Each row of a before or after table is a point. The points were changed in one or more steps. Then noise was added and the rows were shuffled. The steps act on columns, c1 being the first. Name the steps. A step turns or swaps two columns, mirrors them in a line or flattens them onto one, adds a multiple of one to another, or multiplies or shifts one. Angles are multiples of 10 degrees, from the lower column toward the higher: turns from -170 to 170, lines from 10 to 170 but not 90. Use the fewest steps. Two steps may share a column if one is a turn and the other turns, adds or multiplies; they go together, in the order done. Otherwise the lowest column goes first.

Before, 12 rows:
[[  5  25]
 [ -2   8]
 [-17  56]
 [ 30  37]
 [-27  -6]
 [  4  24]
 [ 12  -4]
 [  2  23]
 [-31  -1]
 [  3   1]
 [-12   0]
 [  8  60]]
After (12 x 2):
[[ 19 -16]
 [ 19 -17]
 [  7  11]
 [ 57 -12]
 [-10  -8]
 [ 17 -45]
 [  8  26]
 [ 20 -12]
 [ 15  27]
 [  8  -3]
 [ 48 -37]
 [ -1  -3]]
Steps: turn c1 and c2 by -120 degrees

Before:
[[  6  -4   1  10 -22  -8 -12   6]
 [  6  -3 -12 -13   6   4  -3   5]
 [ 11  -3   5   4 -19   7  31  10]
 [  0   6  -9  10   8 -10   0   6]
 [ 14  -9   6  10   8   3  21  -6]
 [ -1  -9  10  -7 -13   2   7   9]
 [  1   1  -1  10   0   8  -7   2]
 [  9  19   0 -30   5   2 -11   6]]
After, 8 rows:
[[  8 -42 -14   8  14   7  31  10]
 [ -3 -49 -16 -15   6   3   7   5]
 [ 15 -49  -1  21  -9   3  21   1]
 [  4 -44  13 -26   1   4  -4   5]
 [  7 -21   2 -60  -4   2 -11   7]
 [ -1 -33  13  20  -3 -10   0   4]
 [  0 -39   1  20   1   7  -7   1]
 [  5 -44 -11  20  18  -7 -12   7]]
Steps: multiply c8 by 0.7; turn c1 and c8 by 20 degrees; shift c2 by -40; turn c3 and c5 by -150 degrees; multiply c4 by 2

Before (8 x 12):
[[ -9  11 -11  10  14  -3   3  -6  -3 -37 -25   1]
 [ 22   6   6 -10 -17  -2 -10   8  18   0  12  23]
 [ -3   4  12   7 -41  27   7   8 -21   1   9  -1]
 [-11 -21   4   6  20  26  -3   3  16 -19 -13  -4]
 [ 30  22  19  -7  19 -13  13   2   3  13   0   9]
 [ -5 -24 -24  12  -1 -29   1  34 -22 -21  -7  -9]
 [-16  -5   0  40  -1   5   1  28  11   3   8 -26]
 [ -6  24   3  -9  11  27   8 -25   8  10 -20 -12]]
After (8 x 12):
[[ -9  29 -11 -37  15  -3   4  -7   4   7   3 -24]
 [ 24  15   6   1 -15  15 -11   9  -5 -10  21  16]
 [-16 -12  -1   3  -1   7   1  26 -11  40 -29   4]
 [ -3   9  11   3 -42 -30   7   7 -17   7  -2   9]
 [ -6  60   3  10  13  -3   6 -25 -26 -10 -10 -22]
 [-13 -51   2 -19  19   8  -2   2 -33   5  -3 -14]
 [ 29  53  15  14  20   7  13   1  11  -5   6   2]
 [ -6 -59 -22 -21   0 -13   0  35  32  13  -6 -10]]
Steps: multiply c2 by 2.5; swap c4 and c10; turn c6 and c9 by -110 degrees; mirror c11 and c12 in the line at 50 degrees

Before, 11 rows:
[[  7 -13  15 -10  19   9  12  13  -1   5   5  -1  24 -16 -16 -10 -26 -24
    2   5  20 -22 -16  18]
 [ -2  -8  20   8 -12   3   0  48 -19  23  -2 -20  19  -2  10   6 -17  15
    9 -13   4  -4  -5  35]
 [  6 -22  -6  -7 -10 -28 -19  14 -27   2   6  -8   6 -15  12   1  32 -51
   37  -1  12 -21   7  15]
 [-18 -20  10   3 -10  24 -47  -5 -27   5  -1  -1 -20  10   1  15  10 -22
   21 -12  24   4  -3   6]
 [-10  14 -11  32  16  13  -4   7 -16  13  20  -8  31 -34   7 -13  15  -3
   26  -9  16 -37   2  26]
 [ -7   6  -1 -17   4   3  -4   8  -7   2 -12  32  25   3   0 -16 -22   7
   -8   3   8  -9  -1 -32]
 [-24   0 -10  -3  29  20 -30  12  -3  -4  26 -11   5 -16  -7 -13  -8 -23
   -8  26 -10  -8  19  -9]
 [  0  -5 -18  13   9 -16  -8  10 -15  40   8   8   9 -13   1  19   4  20
   -6 -14  26 -26  12   8]
 [  7  17   0  15  -2  20  12  25   1 -37   0 -10 -24 -16  18  -3  11 -15
  -11 -16  13 -20   8   2]
 [  9   2  13 -39   6   9  24  32 -21   6 -24  28   1  32  20  11 -18  -2
   17  33  -2  -4  27  -8]
 [-18 -21   1  -9  -4  14  25   5 -22  14 -16 -26  13  -5  31 -21  11  -6
    6  12   9  17  -3   8]]
After (11 x 24):
[[ -9  11 -10  45  19  12   0   7  31  14  18  -7  31 -35 -10 -18  12 -23
  -10 -10  12 -36   2  27]
 [ -8   9  -1 -23   3   2   7  10  -7   3 -12  35  26   4  -5 -19 -21  15
  -10   3  10  -7  -3 -33]
 [-24   0 -10 -12  27  21  27  14  -7  -6  27 -11   5 -17 -12 -23  -9 -20
   -4  27 -12  -9  18  -9]
 [  8 -13  16 -20  21  10  -2  14   5   7   6   0  23 -17  20  -6 -24 -18
    1   4  19 -24 -16  15]
 [-18 -18  11  -3 -12  23  39  -5  24   5  -2  -2 -20  11 -26   2   8 -24
  -21 -13  23   3  -2   7]
 [  8   2  13 -58   6   9 -30  31  21   7 -25  28   1  32  -4  15 -18  19
  -18  33   0  -7  25  -8]
 [-17 -21   0 -18  -4  14 -39   9   7  15 -16 -29  13  -7 -16 -31  10   1
  -22  11   9  17  -1  10]
 [  5 -25  -4 -26 -14 -30  10  16  42   4   8 -10   5 -18 -17   3  35 -42
  -23   2  12 -21   8  13]
 [  9  18   2  20  -3  20 -19  28 -11 -35   2  -9 -24 -15  -9   0   9 -25
   -1 -18  12 -19   9   2]
 [ -3  -5  16  20 -15   3  -4  50  13  22   1 -22  19   1  -6   4 -17  11
  -16 -12   4  -3  -6  34]
 [ -3  -7 -16  23   9 -14   7   7  -1  38   9   7  11 -13  -4  21   3  12
  -20 -16  28 -26  10  10]]
Steps: add 0.5 times c1 to c16; multiply c4 by 1.6; turn c4 and c18 by -20 degrees; turn c7 and c15 by 150 degrees; mirror c9 and c19 in the line at 50 degrees

Before (12 x 64):
[[ -5 -15   7 -14   3 -11   0 -14  19   4  24  24  -1 -10   1   6  -8   6
   13 -20   0   4   8   7  13   8  -4   9  -8   0   2   3   2 -15   0   1
   -3  16   1  -3   6 -15   5 -11 -11 -26  -7  -9  -4   6 -33 -29   4   0
   -9   2 -11   6   2  -6   6 -17  23   1]
 [-12  -1   8   1  17 -11 -29 -18  -6  -8   2  -7 -10  -3  -9  41  -2   6
   -3 -22   9  12  -2   7  12  19   3 -11  16   7  -1  -3  -3  -9   3  13
   -2  -7  13  14   2  -9   5 -10 -19   1 -11 -25  22  -1   1   9  15   3
   13   5  -7  -5   6 -10  10  18   3  -2]
 [ -4  11  -3   0 -13  46  10  -8  18   3   1 -15 -11  -9  15  -1   8   2
  -13   5   7   4  16   7  11  -2  -8   5  -2   7   7  -5  -4  -3 -19   7
    3  32  19   9   4 -14 -20  -6   3 -10 -10  17  11 -10 -26  -1   7   5
   -2   5   7  10 -11 -13  -1   1  31   3]
 [  5  -8  10   0 -15  16  -5 -13  -2  -6  24  -2 -10 -12   7  -8 -23   5
   21 -17  15  11  -5 -10   8  -5   0  12  18   6  -7   3  -5  10 -18  -2
    8   5  13  11 -53 -14  -9  22 -29  -4 -10  15  17  -9  -2   8  12   3
   10 -10  -6   9 -15  -6   3  20  -7   6]
 [ -5  -5 -21 -18 -11  -1   9   6  -1  10  -9   1  16   6  -7   4 -12  11
   -8 -11  -8 -38  -4 -40   0   5   2 -25  -6 -13  -8  10   4 -13   9   9
    6   6 -10 -32  -3  -6  -6  -6   4   0  12  11   4  -8  -1 -15  15  -4
    7 -11  -9 -36 -15  10   6  10  -5   0]
 [ -9  15  11  -4  35 -13   2 -14   9  -6   1  -3  34 -24 -11  21   6   9
    2  -1 -20   1   0   2 -60  -7  -7 -15  -2 -18 -10  -5   3 -14  11   9
   -3  -7  14  13   3  -5  -1  -5  -1   1  -6  14   3  10   1 -14  13   2
   12   1   2  10  10   5   9  12  17   3]
 [ 26 -12   2 -20  -8  19   9   9  -2  12  11 -10  -6  -1   5  10 -29 -24
   18   8  10   5   1 -16  -5  -8  -8  -4   7   7  -7  -4 -22 -15   4  -4
   -8  -9  -1  15   6  49   1  -3 -22  13  -3 -10  11 -16  -2   3  11 -43
   12   4   0   3  -1  -8  12   2  -5   2]
 [ 38 -12 -13   1 -17  17   5  -8   1  11   7  -3  14   1   6  -3 -11  -7
   -2 -35  15  15  21   3   7  48   5   8  34   5   3  13  -7  13   2  -5
    4  -9  18  -3  -1 -19 -24  -2  -1  10  -3 -11  20   3   0   2 -14 -21
   14   3 -10   9   8  -6   2  17   1   2]
 [ -6 -11   9  -4  -5  -4  11  -8   4  -8  -9   5  12   7  14  13   5   9
   -8   3  13  11  -1   8   9  -9   4  14  -9  -5 -10  -8  -8 -16   3  -1
  -16   2   4   2   5  -3   1  -5   0   7  42  -6  -9   7   6  -2   9   1
   -5 -26  25  11   9  -4  -5   0   3   3]
 [-12  19  13  -3 -12   6  10   5  10  10  -5 -14  -3  -3   5   5   4  -1
   -8   4 -23   4   8   4   3  -2   6   7  19   5  -8   0 -10 -13   6  -3
    8   2  -2   5   0  -4   0  -7  -2  -4  10   2 -10  -2   0   1   6   3
  -21   3   5   5   8   1  11 -44  11   0]
 [ 25  -4   2   2 -14  -8 -30  22  13   5 -10   0 -11  -6  -2  -6   2   8
   -3   4  15  12   6   0  11   9  -1 -20  -7 -23  -3  12   2 -18  -3   1
    6  -8  -4  11  -1   3 -15  22   5 -18  -9   0  -6 -15 -10  -3   5   2
  -15   2 -10 -10   7  -3  -9  19  -1   7]
 [ -6  12  12   3 -18 -14   3 -14   5  -6  -9  -8  -3 -21   0  -8  -2 -53
   -9   6  -8  -3  -8   6  10  -6  25  11  -7   5  35 -13  -2 -22 -22   2
    3   0   7 -10   7  -4 -17  -5 -31  11  -2  15   6  -5  -5  -4  -1  -4
   10 -18  -2 -11   8 -11  12  11 -12   3]]
After (12 x 64):
[[ -6  12  12   2 -16 -13   4 -11   5  -7  -9  -8  -3 -19  -2 -11  -1 -53
   -9   6  -7  -3  -8   8  12  -6  23  11  -9   5  35 -14  -4 -22 -24   1
    3   1   5 -11   7  -4   5  -3 -31  11  -3  16  -5  -6   5  -4  -2 -11
   10 -20  -2 -12  10 -11  12  12  20   3]
 [ -5 -15   7 -14   1 -12  -1  -5   0   3  23  23  -2  -9   2   6  -7   6
   13 -21   1   3   8   8  12   8 -10  12  -8  -1   4   5   1 -15   0   1
   -5  16   0  -3   7 -16  11 -34 -13 -25  -7 -11 -19   5  -2 -31   3 -13
   -7   3 -12   8   1  -8   6 -17 -22   1]
 [  3  -8  10   0 -15  16  -6  -2  16  -4  25  -4  -9 -12   5  -9 -24   6
   22 -16  17  14  -3  -6   8  -5  -3  13  18   4  -5   3  -3   8 -18  -2
    7   6  12  11 -52 -14   2   5 -29  -2  -9  18   4  -9 -22   7  12 -13
    8  -8  -7   9 -16  -5   2  20  12   6]
 [ 28  -7   2 -22  -6  19   9 -34   8  12  12 -10  -4  -1   5   1 -29 -24
   18   8   7   6   0 -16  -6  -8  -7  -3  10   7  -7  -1   0 -15   3  -5
  -10  -9   0  17   5  50  -6  -8 -22  11  -4 -11   5 -16   2   1  12  27
   13   4  -1   4   0  -9  13   2   2   4]
 [ 25  -2   1   1 -12  -9 -32  13  -4   5 -10  -1 -10  -7  -3  -3   3   7
   -5   4  16  13   5  -4  10   9  -5 -20  -8 -23  -5  11  -3 -19  -3   1
    9  -8  -4  11   1   4  10   1   5 -18  -8   1 -15 -15 -24  -4   6  17
  -16   3 -10 -10   8  -4  -9  19  10   7]
 [ 39 -11 -13  -1 -17  18   5 -22  21  10   7  -3  14   1   4  -6 -12  -6
   -3 -35  17  13  18   3   7  48  -2   9  35   5   2  13  -1  14   3  -5
    6  -9  16  -2  -2 -20  21  -9   0   9  -3 -12   4   3   0   2 -16   4
   14   5 -12  11   8  -8   2  17  18   1]
 [ -6  10  -3   0 -11  44  10   1  13   2  -1 -17 -11  -9  13  -2   8   2
  -15   4   7   4  15   8  10  -1  -6   6  -1   6   7  -5  -1  -4 -17   7
    3  32  19   9   5 -14  37 -17   2  -9 -10  16 -16 -10   0   0   6  -9
   -3   4   8  10 -10 -13  -1  -1 -11   2]
 [-12  20  12  -2 -12   4   9   3 -10  11  -6 -14  -4  -4   4   2   4  -1
   -9   5 -25   4   6   4   4  -3   8   9  19   5 -10   1   0 -11   6  -1
    8   3  -3   5   1  -5   7  -8  -3  -5  10   3 -13  -1   5   1   5   2
  -21   4   5   4   7   4  10 -43  -7   2]
 [-13  -4   8   2  17 -13 -30  -7  20  -9   2  -6 -10  -2  -8  36  -2   7
   -5 -23  10  13  -2   8  10  19   0 -10  17   7  -1  -4  10  -9   5  15
   -2 -10  13  12   4 -10  -1  16 -18   1 -10 -23  11   2  17  10  15 -17
   13   4  -8  -7   6 -10  11  19  -6   0]
 [ -3  -3 -22 -16 -12   0   9  -1   4   9  -6   3  17   7 -10   5 -12  13
   -9 -11  -9 -37  -3 -41   1   8  -2 -24  -7 -11  -8  11   2 -14   9   7
    5   7 -11 -32  -5  -5   0   9   5  -1  12  13   3  -9  10 -15  14   9
    6 -11  -9 -38 -11   9   3  11   9  -1]
 [ -3 -11   9  -3  -5  -6  12  -4  -8  -6 -10   4  12   9  14   6   3   8
   -9   3  13  11   1   9   7  -9  18  14 -11  -5  -9  -7   3 -17   1   0
  -16   3   2   3   6  -2   2   2  -3   6  43  -7  -7   7   6  -2   8  -8
   -6 -25  26  12   9  -4  -6   0  -4   2]
 [ -8  16  11  -5  34 -12   3  -6   3  -6   0  -4  34 -25 -11  20   6  11
    2   1 -23   2   0   3 -59  -9 -10 -15  -3 -18 -11  -5   5 -16  13   8
   -5  -6  12  11   3  -4  12  11   0   0  -6  15  -9  10  10 -13  14 -11
   13   0   2   9   8   4   7  13 -12   2]]
Steps: mirror c8 and c54 in the line at 30 degrees; turn c9 and c49 by -80 degrees; flatten c16 and c33 onto the line at 20 degrees; add 0.5 times c57 to c27; add 1.5 times c36 to c51; turn c44 and c51 by -70 degrees; turn c43 and c63 by -140 degrees

Before (13 x 64):
[[-13  13 -18 -15   0 -23 -10   5 -17  -5  18   2 -11  10 -23   2 -14   2
   21  -8  -8 -19  16  25 -34  17 -12 -22  12  10   6  -3   1  28 -26  -6
   25 -23  22  -7  13   1  25  14  39   0 -25 -30 -13 -15 -18 -14 -45  -4
   13 -29  -6  22  -4  21 -12  22  10  11]
 [ -8 -20 -18  11  19 -33   5   0  21  23 -11  29  30 -14  12  12 -12  32
   -9   3 -11  35 -14  -1 -29   4  24  19  -1  28 -14  -4  -3 -16  -4   3
   -8  -7   9  -8 -11   8  22   4   6  26  -4 -32  12 -14  -2  40  -2  -3
    6 -15   4   6   7  14  41   6  13  -2]
 [-19  33  22  -9  10   2  -7   2  -1 -21 -21  11  20 -12  17   3  -2   9
    9  -5  -6  35 -13   6  16 -23  -2 -33   0   4 -22  18  24  15  -1  -9
  -20  25   5  32 -12   0  16   4  25   0 -14 -11 -14   9   1   3 -37   6
    5 -15   2  15 -26 -22  15  26 -14  25]
 [ -7 -15 -15  17   3 -15  16 -38   6  -2 -15   1   2 -11  10 -16  25  14
  -20  45  18 -12  13 -15  16 -22  25   8 -20  -8 -11  24   1  18  18   9
    2 -24  -3  15  12 -15 -10  12  40   7   8 -14 -32   9  11  16 -12  14
   30 -38   3 -12 -14  33  20  32   0  14]
 [ -9  19  -9  14  43 -30 -18 -31   7 -11  -4   2   0  -8 -16  -6  10 -13
    7  -5  -6  33 -12  26   4 -19 -14 -30  16  -5  18  34  36  27 -16  11
   14  13 -25  12  -2   9 -12  -2 -12  19 -17  17  11   7  -4   2 -16   5
   10   6  30  27 -26   5   1 -17 -13   3]
 [ 13  -9  29  -7  42   6 -18  13  -3  -8   3  -4 -10  -9  14  -9 -19 -18
   -2  27  -7 -20   4   9 -13   1   2 -22   7   0 -13  23   5   5  19  -8
    2  13  -6   5  -8  30  30  14 -11   5 -15 -16   8 -18  21   0   0  35
   -8 -18  -3 -12  21 -15  -8  -3  11  -1]
 [  7  -4  -5 -19  -9 -18  -3 -38  20  26  -3   0 -14   0 -16   2  31   8
   -4   6  20 -14  19 -15 -32 -17 -21  16  -8   5   8  16  46 -21   8   5
    8 -23  13  21  33  34  10  34  31 -17  16  12 -32  31  -6  31 -17  35
  -25   8  -4  35 -12   9  -1  -7  19  -7]
 [ 21 -21  21   7  -2   3 -23   6 -14   5 -20  22   7  16   0 -29  29   3
   23  15  18   1 -26  11   2   1  -2   6  24  10  -1 -17  12  26   3  25
   11   7   9 -18   0 -18  -4  -4  27  -2  16 -11   3  -7  35 -14   9  29
    4  -4 -12  -1  22  18  -2   6   1   7]
 [-16   9 -19  30  33 -27  27 -21  -3  10  26  25 -10   2 -27   9  25  27
  -12  24 -24  -2 -18  -6  12   3 -12  17  27 -12  19   7  25   7 -19  15
   12 -19 -16  19  -5 -20  27  -3  -2   7 -14  -2 -25  31 -15  31 -44   0
   27   1   9  32  12  24  27  -1 -35  19]
 [  3  -1 -16  -7  18  -9   2  -9 -30 -18 -11  -4 -16  -4 -22 -24  -3   0
  -22  29  20  -1  19  22 -26  19   5  13  29  -4  10  25  24   6   6  31
   -9   1  11  19 -12 -12   3  -4  37   9 -13  21   9 -10  33  -5  -5   6
   -1   8  25  34  11 -20   8 -14 -11 -16]
 [ -7  10   3  -7  34 -15  29  15 -16 -19 -27  -7 -14  26  -5  23 -11 -10
   -8  -9 -18  30  -1  -4  12 -27 -16 -28 -25 -15  -8 -18   1  15 -28  26
  -14  -9 -15 -13  17  16   6 -17   8  19  19 -13 -21   6  -9   0   8  31
   15  11  35  10  28  12  -7 -20  15 -22]
 [ 20  21   7  11   6  -4  18 -34 -23  -9  21   6 -21 -10  -6  28 -13  22
   13  42  23  -4 -22 -14 -16 -34 -10 -24  26  14  -4   4  -7  10 -27  39
   16  28 -18  -2   8  34 -19 -13  -2  -9   8 -17  10   2  22   5   1  19
   -9 -11   3  12  -2  22  16  -7  -3  13]
 [ 24   1  32 -21  -4  -9 -24 -10  17   8 -30 -14   1   0 -13   0 -17  30
   -9   9  14  -6   8   3   2  -9  21 -22  -1 -13  10  15  -1 -27 -16  20
   -7 -28  28 -16  28  10  11  36  19  10 -16  12 -28  14 -11   0 -27 -22
  -15   0  -9 -12  -7 -10  23  22  -3  28]]
After, 13 rows:
[[-10 -20 -18  12  20 -42   3   1  23  22 -12  30  30 -12  12  13  -5  31
   -9   1  -8 -25   1   0 -31   5  24  17  -2  27 -15  -4  -3 -17  -2   3
   -8  -8 -27  -9 -11   7  21   5  10  26  -2  14  12 -14  -2  39 -29  -2
    6 -15   9   0   6  14  37   5  14  -2]
 [ -8   9   4  -7  33 -15  29  15 -17 -19 -29  -9 -13  27  -6  22  -1 -11
   -8 -11 -18 -33  -9  -7  14 -28 -15 -27 -27 -16 -10 -19   2  13 -30  27
  -15 -10  -2 -14  16  14   6 -17   8  18  19  -2 -23  -1 -12  -2 -12  31
   14  11  31 -20  27  11  -6 -20  14 -22]
 [ 26   1  33 -24  -4 -24 -25 -11  19   9 -29 -14   0  -1 -13  -2 -24  29
   -6   7  13  20   6   3   3  -9  21 -23   0 -13  10  14   0 -30 -16  19
   -7 -29 -20 -15  32   9  13  39  21  10 -17  24 -30  18 -10   3  21 -21
  -15  -2 -17  -2  -7 -11  22  21  -3  29]
 [  8  -4  -5 -16  -9 -26  -3 -40  22  26  -3  -2 -13  -1 -16   0  20   8
   -5   7  20  21  35 -14 -31 -18 -22  17 -11   5   9  18  47 -21   6   4
    7 -22  -3  22  32  33  10  35  32 -16  16  13 -29  28  -6  32  15  36
  -26   9  25  27 -12   7  -1  -9  18  -7]
 [-16  10 -18  29  32 -58  28 -20  -2  11  25  27 -10   2 -27   8  38  25
  -11  24 -26  -8 -23  -6  12   2 -12  17  28 -11  19   7  26   7 -17  15
   11 -18  15  19  -4 -20  24  -1  -3   5 -14  39 -23  38 -14  31  12   1
   26  -1  28  15  13  22  24  -1 -34  21]
 [ 19  21   8  10   6  -6  17 -35 -23 -11  19   7 -20 -10  -5  29 -23  23
   13  40  23  -7 -13 -12 -16 -33  -9 -22  26  15  -5   2  -6   9 -25  38
   18  27  18  -3   9  35 -20 -13  -3  -9  10   2  10   0  23   4 -18  20
   -8 -15  10   5  -2  24  14  -6  -4  13]
 [  4   2 -16  -7  20  -9   1 -10 -28 -15  -9  -6 -17  -5 -23 -25 -13   0
  -23  27  20   6  29  22 -25  19   8  13  30  -4   9  27  25   5   6  29
   -8   1  -6  20 -10 -12   1  -4  35  10 -14  -1   9 -10  35  -4  21   5
   -2   8  42   3  12 -24   9 -14 -11 -16]
 [ 20 -22  22   7  -2   7 -26   6 -15   3 -18  22   8  17  -1 -29  20   4
   21  13  20   4 -25  13   0   1  -2   8  25  10  -1 -19  12  28   1  24
   10   8  -9 -17   0 -17  -7  -5  26  -1  17  -5   5 -11  35 -16 -13  30
    4  -3  -9  10  19  19   1   4  -3   7]
 [ -6 -15 -14  19   3 -27  16 -37   3  -1 -15   1   0 -10  10 -16  15  13
  -23  44  15   9   5 -17  16 -24  24   8 -21  -7 -12  25   0  20  14   9
    3 -22   9  17  11 -15  -9  11  38   7   6  15 -30   6  11  14  -9  14
   29 -36  -7 -11 -17  35  19  32   0  13]
 [-10  18 -10  17  43 -34 -18 -30   7 -11  -6   2  -2  -6 -16  -5  13 -13
    8  -7  -7 -42 -14  27   1 -18 -15 -29  19  -4  19  35  36  30 -16  11
   13  12   7  13  -1   9 -12  -1 -11  20 -15   8   9  13  -7   3  23   7
    9   7  39  -6 -26   6   4 -15 -12   5]
 [ 15 -10  27  -5  41   3 -18  13  -1  -7   4  -6 -12  -9  15  -7 -17 -17
   -2  24  -6  16  11   9 -12   0   1 -21   7  -1 -15  23   6   5  21  -8
    3  13  16   5  -9  29  32  13 -10   6 -15   5   9 -12  21  -1 -15  35
   -8 -18 -13  -6  21 -15  -7  -3  13   0]
 [-20  30  23  -6  11 -22  -8   3  -1 -22 -21   9  20 -11  19   3   1   8
    9  -7  -6 -28 -21   6  16 -23   0 -31   1   3 -22  21  24  15  -2 -10
  -20  24 -21  31 -14   0  16   5  25   1 -13  38 -13  13   1   3   3   4
    5 -13  12   8 -22 -23  16  23 -14  26]
 [-13  16 -21 -16   1 -59 -10   4 -17  -5  19   4 -10  11 -22   3 -11   0
   22  -9  -8  26  34  23 -34  17 -11 -23  12   8   7  -2   0  29 -27  -5
   27 -26  -8  -8  13  -1  25  15  39  -1 -23  53 -10  -7 -20 -14 -10  -5
   11 -26  12  17  -5  21 -11  24  12  11]]
Steps: turn c48 and c53 by 110 degrees; add -0.7 times c48 to c6; add -0.5 times c21 to c17; turn c22 and c39 by -150 degrees; add -0.5 times c25 to c23; add -0.3 times c47 to c50; turn c57 and c58 by -50 degrees
